Each row is a point. Examples show where two turns around zero, p and q, send a point. Where does a point land after both, in the order given? Backwards means that the second turn is done in reverse. Each puzzle has new turns, and all numbers are rounded.
(in the rows, 128 means zero)

Turn p:
[159 164 167] -> [130 137 189]
[ 96 130 115] -> [146 141 102]
[134 106 143] -> [101 132 128]
[124 111  86] -> [134  99  93]
Turn q:
[103 110 150] -> [142 126 163]
[164 122  98] -> [140 129  82]
[134 152  98] -> [106 111 101]
[ 98 132 110] -> [120  95 138]
[141 124 183] -> [132 177 156]
Where do these land?
p, then q: [136 123 137] -> [126 126 141]
q, then p backwards: [ 74 124 131] -> [180 145 129]
q, then p: [155 140 145] -> [161 130 134]
p, then q backwards: [170  94  97] -> [ 94 153  82]
q, then p: [104 158 130] -> [122 161 109]

Turn p:
[149 136 128 164 117 139] -> [110 150 142 126 138 158]
[139 152 125 110 103 105] -> [162 113 130 143 133 151]
[169  82 165 146 156 129] -> [ 87 126 190 124 109 110]
[ 87 104 109 149 102  89] -> [139 159 111 184 140 104]
[ 89 144 160 118 150 104] -> [140 103 125 126 169  89]
[152 141 100 109 168 160] -> [ 99  96 105  97 100 147]
[143 129 104 144  96 171] -> [126 169 117 109 108 165]
[ 88 125 143 119 137  89] -> [144 113 122 153 154  87]
[135 139 116  94 125 166] -> [143 121 109  91 101 141]
Turn q:
[180 110 123 112 159 129] -> [179 110 144 102 122 149]
[ 69 113 110 145 121 143] -> [ 74 124  94 119 148 125]
[151 144 119 132 155  98] -> [152 128 132 111  89 117]
[ 78 149 115 126  99 159] -> [ 69 154 131 132 154 124]
[178 110 122 137 118 108] -> [160 111 134 143  99 160]
[ 81 154 110 157 118 165] -> [ 77 172 104 118 144 130]
[135 121 153  88 117 105] -> [141 100 160 150 134 106]
[152 123 171 126 137 117] -> [172 124 127 149 133 113]
Where do these land?
p, then q: [179 151  95 125  94 117] -> [131 164 120 135 170 176]
q, then p backwards: [ 87 152 136 116 133 126] -> [103 103 144 146 153 134]
p, then q: [111 114 110 138 103 135] -> [119 157 138 127 104 133]
p, then q: [ 96 111  93 121  83  93] -> [136 164 112 132  75 165]
q, then p: [146 133 137 180 158 172] -> [122  96  93 106 112 182]
p, then q: [126 128 163 117 144 155] -> [137 101 156 131 136 102]
q, then p: [149 132 120 102 160 139] -> [145  99 154 111 111 125]
p, then q backwards: [128 101 170 125 149  86] -> [115 137 155  74 114 104]

Turn p:
[138 147 119 165 160 132 122  88 165] -> [112 129 155 160 163 141  90 144  98]
[123 165 124 152 146 165 123 120 133] -> [124 136 154 105 154 142  98 155 123]
[ 87 124 125 129  95 118 147 139 152] -> [175 129 112 133  98 146 118 127 118]
[127 112 162 104 100  92 127 175  99] -> [120 124  79 104  78 106 156 112 134]
[148  89 123 128 112 114 144 159  77] -> [134  99 109 112 116  77 150  99 155]
[169 163  94 135 141 134 106 114 139] -> [110 123 162 135 162 119 145 167 105]
[134 118 148 120 133 105 143 140 100] -> [112 111  96 119 122 118 135 110 139]
[139  90 138 106 139 133 138 164 130] -> [131 151  99 138 123 100 139 122 163]
[ 98 100 157 127  90 140 114 117 143] -> [140 147 144 135  75 144 113 105 135]
[114 139 136 107 109 140 148  97 142] -> [137 118 137 140 115 173 127 135 143]
[130 161  82 134 182 135  95  94 127] -> [113 141 163 125 201 143 137 131  93]
Turn q:
[102 101 151 103 135 131 150 125 126] -> [145 137 137 149 120 103 139 114 163]
[125 134 178 130 137  94 172 152 125] -> [109  99 153 137 133 115 119 149 188]
[103 124 175 129 147  82 114 139 114] -> [139  86 152 140  96  97 121 156 147]
[166 110  93 128  95 143 121 101 138] -> [111 184 116 105 124 145 137 126 102]
[149 114  84 136 117 157 115 137 108] -> [143 156  91 114 126 162 115 122 110]
[ 89 125 128 117 128  89 147 142 128] -> [124 114 113 156 132  86 123 147 147]
[124 225 147 112 130 149  82 106  98] -> [128  85 175 182 138 179 127 127  63]
[158 132  84 127 148 149 116 109 141] -> [136 141 107 102 145 154 161 122  97]
[118 118 147 147 140 116 141 129 120] -> [141 119 142 119 131 113 116 140 148]
[121 117 119 153 116 146 136 122 150] -> [124 144 127 106 145 114 114 107 123]
[152 108 103 125 115 153 114 145 160] -> [109 145  97 100 116 139 136  95 119]
Where do these land?
p, then q: [134 131 114 123 113 100 101 125 119] -> [137 147 137 145 136 128 115 149 152]
p, then q backwards: [141 116 130 160 136 115  88 136 161] -> [101 131 122 127  82 116 110  97 132]
p, then q backwards: [119 132 123 152 161 124 134  85  99] -> [122 172 136 154 126 160 139 141 150]
q, then p: [103 127 145  84 138 148 134 137 114] -> [126 104 151 157 124 117  90 137 121]
p, then q backwards: [135  98  87 102 114 131 137 172 112] -> [104  85 120 108 175 121 144 110 139]
p, then q: [ 75 139 117 127  97 127 115 154 188] -> [ 99 133 128 133 125 208  99 138 114]
q, then p: [109 122 165 171 112 114 164 136 127] -> [100 177 111 146 109 133 132 123  93]
q, then p backwards: [159 142 114 134 109 154  96 121 125] -> [ 92 153 144 127 129 111 102 110 135]
p, then q: [147 109 133 110 110 141 149 112 133] -> [108 134 134  99 133 108 117 109 134]
p, then q: [158 163 152 118 189 125 162 102 101] -> [184 104  91 124 140  87 149  86 126]

Turn p:
[156 126 142 141 129  67 117 128 158  74 127 165] -> [113  81 125 171  90  93 168 145 111 105 146 138]
[114  92  93 142 124 126 134 141 106 134 146  82] -> [116 135 112 116 148 153 120  93 174 129 160 135]
[159  96 116 144 115 102 130 108 167 129  95 159] -> [105 129 142 185 123  81 153 116 137 133 116 122]
[162 100 122 126  67 124 111 147 125  79 100 136] -> [107  84 173 123 102 112 169  86 149 115 114 123]
[142 143 124 110 133 132 111 132 119 170 140  78] -> [136 154 125 118 139 172 123 145 160 136 108 159]
[120 134 119 139 166 152 104 160 128 163 134 138] -> [119 177 111  91 140 111 125 150 127 119 129 142]
[ 90 140 113 122 101 144 138 149 146 155 156  96] -> [134 153 109 105  94 154  90 113 155 148 128 125]
[109 134 155 137 136 179 117 104 118 139 162 101] -> [121 115 101  94 158 150  82 142 128 139 101 122]
[168 152 143 160 133 110 163 126 140  86  79 161] -> [153  92 179 160 124  68 137 150 115 119 146 125]
[ 72 138 147 120 140 137 113 122 103 161 119 103] -> [135 148 109  95 148 158 119 131 107 180 133 137]
[155 132  91 117 122 113 123 106 149  66  97 156] -> [ 90 105 182 168 108 117 146 131 111 101 145 108]
[ 98 113 149  84 158 153 149 142 119 160 156 105] -> [159 159  85 100 146 168 126 141 136 135 122  92]
[120 166 151 122 140 126 154 100  87 146 154 183] -> [175 131 112 137 144 128 103 124  56 104 116 137]
Turn q:
[109 124 135  83 153 105 100  92 136 155 147 114] -> [120  91 160 140 147 112 146 151 128 111 123  77]
[112 108 150 149 167 173 103 149 140  96 106 146] -> [149 190 140 102 115 162 124 151 149 116 148 116]
[133 145 100 112  87 103  99 142 100 107 113 160] -> [133  99 136 122 122 123 105  68 168 135 145 138]
[132 123 132 137 156 116  95 144 109 114 162 128] -> [132 117 121  81 120 121 120 137 139  93 129 113]
[ 92 101 113 150 103 166 114 128 130 146 159  92] -> [133 147 124 116 141 123 186 108  86 100 151 130]
[143  83 101 106 115 110 143 167 169 163  99 158] -> [110 125 137 170 123 194  98  90 104 115 104 119]
[122 161 107 147 107 170 168 131 130 115 156 116] -> [143 156 102 126 141 105 166 115 125 138 100 173]
[177 156 171 112  82 129  99 129 115 165 158 152] -> [ 72 104  66 148 128 111 135 112 171 121 146 107]
[100 158 144 128 120 156 159 115  96 169 134 100] -> [142 145 103 164 157  72 144 140 105 127 140 132]
[106 135 162  96 135  98 167 121 107  97 109 136] -> [182 105 121 146 120 120 103 149 138 169 124 111]
[118 114 100 129 131 122 134 153 169 131 111  90] -> [135 121 152 137 148 170 136 134  99 110 123 159]
[174  89 111 152 166 131 146 103 141 113  86 118] -> [ 94 153 159 100 127 157  94 155  95 168 116 137]
[147 168 139 164 142  85 138  91 123  93 123 154] -> [119 110 140 113  75  94 107 156 158 161 115 155]
Where do these land?
q, then p: [ 76 109 111 147 164 145 118 132  61 185 116 135] -> [130  61 128 133 127 176 141 154 109 110 153 195]
q, then p: [176 161 137 165 118 116 149 181 145 150 124 150] -> [ 67 144 154 115  97  95 113  98  90 125 140 126]
q, then p backwards: [131 162 110 129  80 100 107 125 166 146 114 128] -> [160 116 105 146  97  81 108 109 124 101 124 110]
q, then p: [123 128 135 127 112 153 150 133 172 148 123 137] -> [141 130 150 117 136  96  85 124 125 134 141 130]
p, then q: [114 126 132 155 113 148  99 106  98 100 129 152] -> [153 121 151 117 125 110 116 124 115 136 145  75]
p, then q backwards: [119 148 110 102 172 152 186 115 159  68 158 120] -> [110  91 191 104 173  95  87 147 119 159 107 134]
p, then q: [150 116 100 184 144  94 156 111 131 135 119 130] -> [113 116 137 102  63 119 131 147 130  99 107 134]
q, then p: [152 110 107 158 177 157  93 100  98 125 159 146] -> [148 123 140 125  86 195 151 150 103 160 140 120]
p, then q backwards: [134 141 144 101 147 161 142  90 131  93 158  92] -> [150 103 154  83 164  93 118 152 148 130 122 116]
q, then p backwards: [118 133 160 112 104  68 140 142 130 148 112 143] -> [128 138 140 138 108  94 163  95 154  95 156 120]
q, then p: [124 110 155 128 157 150  70 154 118 122 124  98] -> [126 116 112  97 106 166 123 165 142  85 138 102]
p, then q: [143 109 139  75 117 109 113 123 117 111  87 125] -> [141 161  94 154 134 123 126 154  89 160 125 133]
p, then q: [107  93 117 110 105 107 105 135 127 153 130 133] -> [126 141 148 159 131  93 146 117 117 151 112 142]
p, then q: [124 145 133  99  83 130 164 145 140 108 140 102] -> [ 89 129 109 129 146 161 165 120 123 154 155 129]

Turn p:
[108 138 102 105 107 126 164 168 153 112 116 150 120 162] -> [107 103 131 132 134 107 140 136 114 143  86 103 184 133]
[ 99 151 151 128 123 165 122 160 117 149  99 167 102  89] -> [106 141  87 107 108 100  80 162 122 137 131 152 147 160]
[109 120  95 101 139 167  83 126 149 134 138 148 171 146] -> [ 91 107 129 126 144 102 114 128  77 110 109 127  91  89]
[136 116  83 120  90 129 154 122 168 141 126 146 114  88] -> [159 134  96 113 136 125 134 142 101 136 130 127 180  80]
[175 123 165 162 155 168 133 146  87 137 144  95 107 154] -> [145 111 111 138 156 139 118 104 166  83 148 126 101 195]
[127 122 129 133 147 149 164 121 158 147 186  99 158 120] -> [147 110 101 172 121 174 129  98  98 100 112 137 124 116]
[111  99  97 135 113 130 144  94 124 147 111 143 108 146] -> [129 121 139 120 124 102 165 134 107 111 163 140 158 117]
[100  96  98 157 132 105 164 162 149  90 108 113 123 139] -> [117 131 151 121 151 161 159 124  90 155 125 101 174 156]
[158  95 141 121 121  96 125 150  90 138 110 113 168 165] -> [123 120 184 104 120 134 114  88 154 100 135  87 125 133]
[125 173 168 102 101 139 137  91 114  88 106  85 174  97] -> [145 185 112 109  73 136 154 127 146 124  70 118  82 130]
[100 101 132 159 107 126 109 102 148 143 180  88 114 130] -> [183 103 136 159 115 141 141 126  84 141 159 136 100 131]
[164 102 143 103 164 120  94 109 129 128 132 168 125 141] -> [ 90 125 129 146 148 117 115 133 161 117 167 109 103  92]
[142 179 141 113 146  90  91  98 132 144 108 117 100 130] -> [128 112 141 115 117 133 137 165 187 153 128 163  98 109]
[150 179 155 169 125 111 132 156 108 133 105 166 103 127] -> [132 150 144 131 143 118  90 165 180 130 119 153 157 167]
[117 128 121 111 149  98 103 114  94  90 150 123 133  86] -> [117 168 129 130 128 131 130  90 136 180 138 141  95 112]
Turn q:
[137 111 120 134 105 164 116 111 109 124 164 121 110 180] -> [125 129 150 162 102  89 126 138 100 113 107 149 154  96]
[170 114 111 131 138 114 130 123 129 155 168 158 167  96] -> [ 96 139 131 141 128 143 127 115 111  77 134 130 113 187]
[132 120 162 136 144 128 154 183 115 136 117  81 107  54] -> [154  83 101  88 135 197 104 143 136 127  94 147  88 133]
[145 124 143 152 133 122  88 129 151 111 103 163 122 100] -> [ 93 118 168 117 145 156 150 128 151 147 148 141 127 140]
[ 81 141 103  76 127 172 100 121 158 144 163 122  91 189] -> [187 167 122 149 133  76 175 150  90 140 130 161 171 105]
[136 164 160 149 155  92 146 155 107 130 111 132 108 136] -> [109  78  91 121 167 133 132 129 147 126 129 108 121 107]
[105 128  67  98 102 148 103 134 107 117 116 153 121 163] -> [151 138 129 170  93  84 135 149 147 157 148 139 165 147]
[ 84 149  92 134 126 202 114  85 130 160 133 134 122 156] -> [188 136 178 153 136  78 122 143  81 137 157 125 147 124]
[153 122 150 156 127 111 168 179 170 137  90  98 128 130] -> [118 109 102 131 136 158 144 106 130 163  95 116  58 110]
[160 119 160 101 127 138 150 113 115 134 111 137 155 121] -> [130 148 133 147 126 155 114 117 154  89 137 114 108 111]
[152 106 116 128 176 127 122 121 121  93 123 119 173 114] -> [103 156 132 128 152 130  77 104 153 125 123 154 118 152]
[110 131 127 152 112  93 142 130 138 104 146 148 141 120] -> [101 121 127  90 115 105 142 118 138 127 120 107 125 148]
[141 123 124 153 128  51 127 115 135 139 102 107 100  92] -> [ 88 109 103 102 131 185 125 113 114 163 121  90 149 143]
[141 149 143 124 126 118 167 115 133 103 126 117 106  87] -> [129 131 129  99 143 156 120 154 145 120  93  90 123 128]
[107  85 145 126 138 110 137 111 112 130 130 149 144 112] -> [133 125 136 107 113 139 120  80 145 103 134 127 145 139]
[ 94 163 126  99  84 159  84 119 119 130 145 106 152 198] -> [143 162 117 140  94  63 134 162 102 134 176 149 138  76]
Where do these land?
p, then q: [133 109 117 161 104 105 155 120 164 133 153 151 135 133] -> [ 98 108 140 119 135 132  88 133 130 102 132 142  84 131]
q, then p: [155 180 142 132 193 155 118 124 143 140 150 137 100 127] -> [ 58 140 121 143 163 168 116 105 143 132 141 140 126 160]
q, then p backwards: [159 146 158 174 131 118 114 148 133 120 121 149  89 120] -> [128 134 102 112 173 113 115 133 163 129 112 118 120 174]
p, then q: [109 137 118 112 137 109 138  91 124 100  85 117 153 111] -> [176 128 118 114 125 129 141 158 145 118 133  84 110 122]
q, then p: [137  88 136 164 107 148 124 151 143  94 131 153 148  98] -> [122 116 118 149  87 100 136 178 134 132 147  93 142 138]
q, then p: [114 136 169 122 103 145 138 127 111 120 153 155 152 114] -> [137 142 107 147 127 126 139 128 139 169 113  80 130 124]
q, then p backwards: [113 155 119 151 137 141 105 130 100 159 121 107 109 105] -> [115 110 119 153 122 129 105 153 163 161 134 123 102 126]
q, then p: [121  89 114 122 174 109 161 176 109 121  88 151  98 107] -> [114 104 129 121 160 144 162 168 102  68 156 109 129  93]
q, then p: [102 151  99  90 126 134 169 152 127 117  78  96 159 181] -> [186  99 142 100 169 158 124 148 150 148 136 175 143  87]
p, then q: [123 101 132 122 139 119  74 135 128 169 140  91 173 174] -> [136 119 160 106 105 169 130 122 142 113  96 162 177  80]
q, then p: [100 108  74 102 139  94 112 125 113 110 138 141  83 125] -> [114 118 179 117 123 135 122 121 110  73  91 118 137  96]
q, then p: [126 140 137 169 121 136 126 103 119 104 193  51 154 135] -> [ 96 149 146  77 102  79 103 111 154 196 136 137 107 127]
q, then p: [116 110 164 127  58 175 121  91 116 154 134 129 110 147] -> [186 190 104 125 100 127  96 111 144 132 122  94 128 148]
q, then p: [168 135 117  89 109 140 162 125 117 132 120 164 136 147] -> [164 139 140 134 158 161 147 157 116 139 103 125 135 162]
q, then p: [145 136 123  83 140  91 103 125 173 147 115 125 121  98] -> [113 103  99 142 141 116 138 113 118  91  82 168 136 143]
